Each row of a before or after table is a point. The points were changed in one or more steps. Then noise was added and the rows were shuffled. The steps act on how far a point lies along the listed directions, d1 being the first. Name the steps. A step turns or swaps two directions, mirrors them in a line or flattens them onto one, adds a multiple of one to another, or multiplies one. Angles are multiples of 10 degrees, from the lower direction toward the higher: turns from -170 to 170, lines from 10 to 170 but not 90. Use the fewest steps. Two steps may share a direction if one is a turn and the other turns, adds or multiplies; they go together, in the order done. Otherwise the lowest direction goes first.

Directions:
(1): -0.35 -0.35
(2): -0.35 0.35
Before (13 x 2)
0.13 -0.17

-0.13 0.24

-0.19 0.23

0.67 -0.62

-0.03 -0.11

-0.57 -0.04

-0.11 0.38

-0.10 0.29

0.26 0.08

-0.03 -0.65

-0.08 0.35

0.34 -0.35

0.79 -0.39
After (13 x 2)
-0.87 -0.27

-0.09 0.09

0.30 -0.07

0.31 0.04

-0.74 -0.49

0.38 -0.10

-0.21 -0.02

-0.46 -0.11

0.34 -0.12

-0.07 -0.26

0.28 -0.01

-0.55 0.33

0.24 0.52
Steps: turn d1 and d2 by 120 degrees

Directions:
(1): 0.07 0.11 -0.60
(2): 0.58 -0.21 0.03
(3): 0.20 0.57 0.13
Before (11 x 3)
-0.10 0.40 -0.05

0.43 0.30 -0.29

0.30 -0.01 -0.68

0.58 0.11 -0.38

-0.42 0.11 -0.49

0.15 -0.36 0.41

0.41 -0.22 0.10

0.34 0.24 0.21

-0.17 -0.10 0.16

-0.60 0.78 0.44

0.31 -0.25 0.03
After (11 x 3)
0.54 -0.78 0.47

0.49 -0.10 -0.43

-0.21 0.02 -0.70

-0.32 0.25 0.01

-0.53 -0.09 -0.45

-0.41 0.23 0.07

-0.19 0.36 0.40

-0.37 -0.24 0.15

0.16 0.10 0.19

-0.39 -0.31 -0.37

0.11 -0.39 -0.05
Steps: mirror d1 and d3 in the line at 170 degrees; multiply d2 by -1

Directions:
(1): -0.20 -0.40 -0.09 0.22 0.66 0.25
(2): -0.42 0.47 -0.07 -0.52 0.27 0.13
(3): 0.25 0.05 -0.46 -0.02 -0.20 0.66
(4): 0.21 -0.04 -0.65 -0.15 0.18 -0.48
(5): -0.42 -0.56 -0.13 -0.33 -0.37 -0.01
(6): 0.50 -0.25 0.31 -0.55 0.20 0.08
Before (12 x 6)
0.40 -0.66 -0.13 -0.02 -0.31 -0.35

-0.54 -0.66 0.23 0.06 0.16 -0.48

0.67 -0.36 0.28 -0.18 -0.33 0.24

0.14 -0.10 -0.11 0.22 -0.66 0.03

0.06 0.09 -0.67 0.38 0.30 -0.11

0.19 0.15 0.14 -0.28 -0.16 -0.50

0.18 -0.54 -0.39 -0.52 0.13 0.20

0.06 -0.26 -0.17 0.47 -0.52 -0.12

0.41 -0.12 -0.02 -0.29 -0.27 -0.81

-0.01 -0.07 0.19 -0.07 0.23 -0.40

-0.03 -0.21 0.47 0.68 -0.26 -0.45

0.25 0.06 -0.21 -0.90 -0.08 0.19
After (12 x 6)
-0.12 -0.11 0.05 -0.19 0.00 -0.71

-0.21 0.14 0.07 -0.28 -0.21 -0.58

0.30 -0.28 0.15 0.23 -0.10 0.10

-0.51 0.23 0.70 0.05 -0.22 -0.11

-0.14 -0.42 0.65 -0.23 -0.13 -0.37

-0.17 0.20 0.31 -0.50 -0.35 0.66

-0.38 -0.32 0.39 -0.45 0.11 0.42

0.13 -0.24 0.05 0.54 -0.11 -0.78

0.39 0.01 0.28 -0.01 -0.46 0.01

-0.01 -0.97 -0.11 0.31 -0.14 -0.09

0.50 -0.24 0.62 -0.21 -0.50 -0.17

0.35 -0.06 -0.06 -0.37 0.66 -0.13
Steps: mirror d2 and d3 in the line at 40 degrees; turn d4 and d6 by 90 degrees

Directions:
(1): -0.09 0.39 -0.35 0.01 0.70 0.33 0.21 -0.28
(2): -0.23 0.04 0.32 0.05 0.32 -0.19 0.50 0.68
(3): 0.54 0.62 0.03 -0.10 0.11 -0.40 -0.32 0.22
(4): 0.21 -0.03 0.73 0.11 0.20 -0.14 0.20 -0.56
Before (13 x 8)
0.21 0.17 0.22 0.12 0.13 -0.06 0.12 -0.47

0.43 0.19 0.44 0.13 0.30 -0.15 0.01 -0.47

0.26 0.34 0.20 0.07 0.23 0.13 -0.07 -0.04

-0.31 -0.49 0.02 -0.07 -0.74 -0.14 0.33 1.34

-0.10 0.23 -0.41 -0.24 0.36 -0.06 0.02 0.68

0.39 0.57 -0.23 -0.17 0.02 0.02 -0.20 0.37

0.24 0.03 0.39 0.08 -0.39 -0.21 -0.24 -0.34

-0.29 0.23 -1.04 -0.16 -0.30 -0.01 -0.37 0.84

-0.26 0.24 0.10 -0.07 -0.10 -0.46 0.43 0.83

-0.38 0.04 -0.81 0.06 0.00 0.21 0.05 0.38

0.21 0.41 0.42 -0.26 0.30 -0.24 -0.17 0.07

0.00 -0.28 0.33 -0.13 -0.42 -0.16 0.06 0.53

0.09 0.09 0.46 -0.04 0.37 -0.27 0.09 -0.66
After (13 x 8)
0.01 -0.32 0.29 -0.13 -0.56 -0.15 -0.05 0.43

0.12 0.00 -0.18 -0.13 -0.90 -0.37 -0.40 0.01

-0.04 -0.62 -0.15 -0.11 -1.25 -0.05 -0.20 0.81

-0.26 0.02 -0.87 0.11 -0.23 0.21 -0.16 0.23

0.21 0.19 0.22 0.15 0.23 -0.05 0.20 -0.35

0.06 0.12 0.46 0.00 0.39 -0.32 0.09 -0.64

0.48 0.53 -0.25 -0.21 -0.09 0.03 -0.25 0.37

0.36 0.26 0.18 0.10 0.11 0.16 -0.15 -0.18

0.28 0.37 0.31 -0.29 0.08 -0.25 -0.38 -0.12

-0.04 0.18 0.52 0.10 0.14 -0.27 0.31 0.20

0.18 0.04 -0.60 -0.26 -0.27 0.00 -0.62 0.08

0.38 0.25 0.44 0.14 0.38 -0.15 0.09 -0.35

-0.27 0.18 -1.05 -0.18 -0.29 0.01 -0.38 0.87
Steps: mirror d1 and d2 in the line at 160 degrees

Directions:
(1): -0.44 0.06 -0.38 0.49 0.28 -0.42 0.52 -0.24 -0.12 0.15 0.42
(2): 0.40 -0.64 -0.07 0.01 -0.45 0.03 0.27 -0.71 0.11 0.12 0.02
Before (12 x 11)
0.04 -0.53 0.06 -0.23 -0.39 -0.04 0.12 -0.41 -0.06 0.03 -0.16

-0.41 0.86 0.29 -0.15 0.64 0.15 0.00 1.06 -0.22 -0.21 -0.17

-0.63 0.76 -0.06 0.23 0.50 -0.51 -0.39 0.64 -0.04 0.01 -0.09

0.09 -0.01 0.17 -0.13 0.00 0.13 -0.12 0.15 0.08 -0.13 0.14

0.36 -0.21 -0.01 0.13 -0.27 0.20 0.04 -0.34 0.05 -0.15 -0.03

-0.33 0.19 0.17 0.17 -0.04 0.00 -0.03 0.51 -0.18 -0.08 -0.20

-0.08 -0.02 -0.10 0.25 -0.31 -0.23 0.17 -0.40 0.02 -0.19 0.11

0.15 -0.87 -0.47 0.31 -0.35 -0.40 0.84 -1.15 -0.04 0.18 0.35

0.30 -0.43 0.32 -0.18 -0.37 -0.05 -0.12 -0.32 -0.14 -0.02 -0.16

0.35 -0.08 -0.13 0.14 -0.13 -0.04 0.02 -0.33 0.14 0.02 -0.04

-0.27 0.71 0.08 -0.49 0.38 0.41 -0.55 1.02 -0.24 -0.18 -0.11

0.75 -0.86 -0.10 0.16 -0.94 -0.03 0.54 -1.38 0.26 0.49 0.18
After (12 x 11)
0.39 -0.21 0.04 0.18 -0.29 0.27 0.04 -0.38 0.01 -0.15 0.01

-0.61 0.75 -0.04 0.27 0.54 -0.56 -0.35 0.58 -0.05 0.05 -0.13

0.31 -0.43 0.28 -0.10 -0.33 -0.10 -0.02 -0.44 -0.19 0.00 -0.13

0.49 -0.66 0.00 -0.35 -0.45 0.10 0.11 -0.53 0.03 -0.07 -0.17

0.07 -0.57 0.10 -0.23 -0.36 0.03 0.05 -0.40 -0.07 0.01 -0.24

-0.40 0.13 0.06 0.22 0.00 -0.09 0.07 0.41 -0.16 0.02 -0.12

-0.56 0.77 0.03 0.11 0.71 -0.07 0.33 0.76 -0.26 -0.06 0.02

-0.01 0.02 0.05 0.06 -0.37 -0.11 -0.04 -0.25 0.10 -0.27 -0.04

0.02 -0.01 0.12 -0.02 0.02 0.02 0.00 0.00 0.05 -0.07 0.22

0.90 -0.73 0.14 -0.21 -1.08 0.22 0.05 -1.00 0.36 0.35 -0.13

0.43 -0.10 -0.08 0.10 -0.14 0.04 -0.09 -0.22 0.09 0.01 -0.06

-0.53 0.56 -0.30 -0.10 0.46 0.03 0.00 0.60 -0.30 0.02 0.22
Steps: flatten d1 and d2 onto the line at 110 degrees

Directions:
(1): 0.15 0.05 -0.57 -0.19 -0.04 0.10 0.39 0.79 0.49 -0.01 0.14 0.28
(2): -0.39 0.29 -0.29 0.56 -0.30 -0.22 -0.28 -0.08 0.13 0.69 0.32 0.24
(3): 0.19 -0.43 0.06 0.32 0.66 -0.19 0.08 0.15 0.33 0.48 -0.03 -0.59
(4): 0.00 -0.08 -0.17 0.29 0.11 0.93 0.21 -0.51 0.36 0.06 -0.20 0.18
(5): -0.55 0.67 0.23 0.06 0.73 0.16 0.14 0.26 -0.16 -0.10 0.03 0.07
Before (13 x 12)
-0.21 0.30 0.11 0.16 -0.05 0.15 -0.23 -0.34 -0.16 -0.05 -0.03 0.20

0.30 -0.25 -0.09 -0.37 -0.42 -0.81 0.11 0.64 -0.16 0.14 0.18 -0.40

0.29 -0.04 -0.27 -0.64 -0.26 -0.14 0.29 0.55 0.17 -0.19 -0.06 0.29

0.01 0.15 -0.06 0.28 0.01 0.13 0.08 -0.34 -0.02 0.38 -0.02 -0.15

-0.47 0.40 -0.06 0.68 0.40 0.33 0.03 -0.19 -0.05 0.68 -0.02 -0.03

-0.45 0.30 -0.10 0.55 0.15 0.06 -0.04 -0.16 0.09 0.78 0.05 -0.14

-0.67 0.44 0.22 0.53 0.59 0.25 -0.27 -0.46 -0.08 0.42 -0.07 -0.08

0.05 0.01 -0.01 -0.18 0.10 0.16 0.15 0.33 0.17 -0.09 0.07 -0.06

-0.02 -0.17 -0.22 0.39 -0.06 -0.79 -0.44 0.24 0.22 0.99 0.20 -0.17

0.29 -0.27 -0.31 -0.33 -0.51 0.18 0.18 0.52 0.08 -0.28 0.10 0.17

-0.23 0.38 -0.27 -0.19 -0.23 -0.34 0.19 0.43 0.14 -0.06 0.14 0.07

-0.36 -0.20 0.17 0.62 0.78 -0.49 -0.15 -0.04 0.29 0.80 0.08 -0.53

-0.35 0.17 0.22 0.49 0.22 -0.19 -0.02 0.23 0.03 0.27 0.07 -0.02
After (13 x 12)
0.06 0.25 0.13 -0.11 -0.21 0.03 0.08 -0.31 -0.37 -0.12 -0.10 -0.06

0.42 -0.71 -0.47 0.30 -0.49 0.40 0.06 0.01 0.47 0.40 0.06 -0.10

-0.28 0.37 0.43 -0.89 0.25 0.04 0.22 0.19 -0.46 -1.08 -0.23 0.20

-0.29 0.41 0.13 0.20 0.11 -0.18 -0.30 -0.11 -0.25 0.04 0.07 0.09

-0.28 0.42 -0.39 0.04 -0.04 0.20 0.38 0.23 0.43 0.03 0.07 0.19

-0.01 0.02 0.06 0.04 0.27 0.39 0.14 0.09 0.23 0.04 0.03 -0.10

-0.43 0.54 0.33 -0.09 0.21 0.14 0.21 0.37 -0.25 -0.47 -0.04 0.29

0.32 -0.37 -0.45 0.09 -0.08 0.25 0.27 0.04 0.69 0.52 -0.07 0.11

0.41 -0.06 -0.29 -0.85 -0.89 0.04 -0.02 0.23 -0.13 -0.63 -0.19 0.56

-0.65 0.96 0.46 -0.12 0.34 0.40 0.06 -0.11 -0.82 -0.42 -0.22 0.25

0.65 -0.57 -0.65 -0.41 -0.72 -0.13 0.46 0.62 0.37 0.11 0.11 -0.07

-0.48 0.75 0.25 -0.34 -0.10 0.30 0.08 -0.14 -0.63 -0.42 -0.21 0.24

-0.95 1.07 0.68 -0.19 0.73 0.02 -0.22 -0.05 -0.76 -0.47 -0.09 0.13
Steps: turn d1 and d4 by 60 degrees; mirror d2 and d3 in the line at 140 degrees; multiply d5 by 2
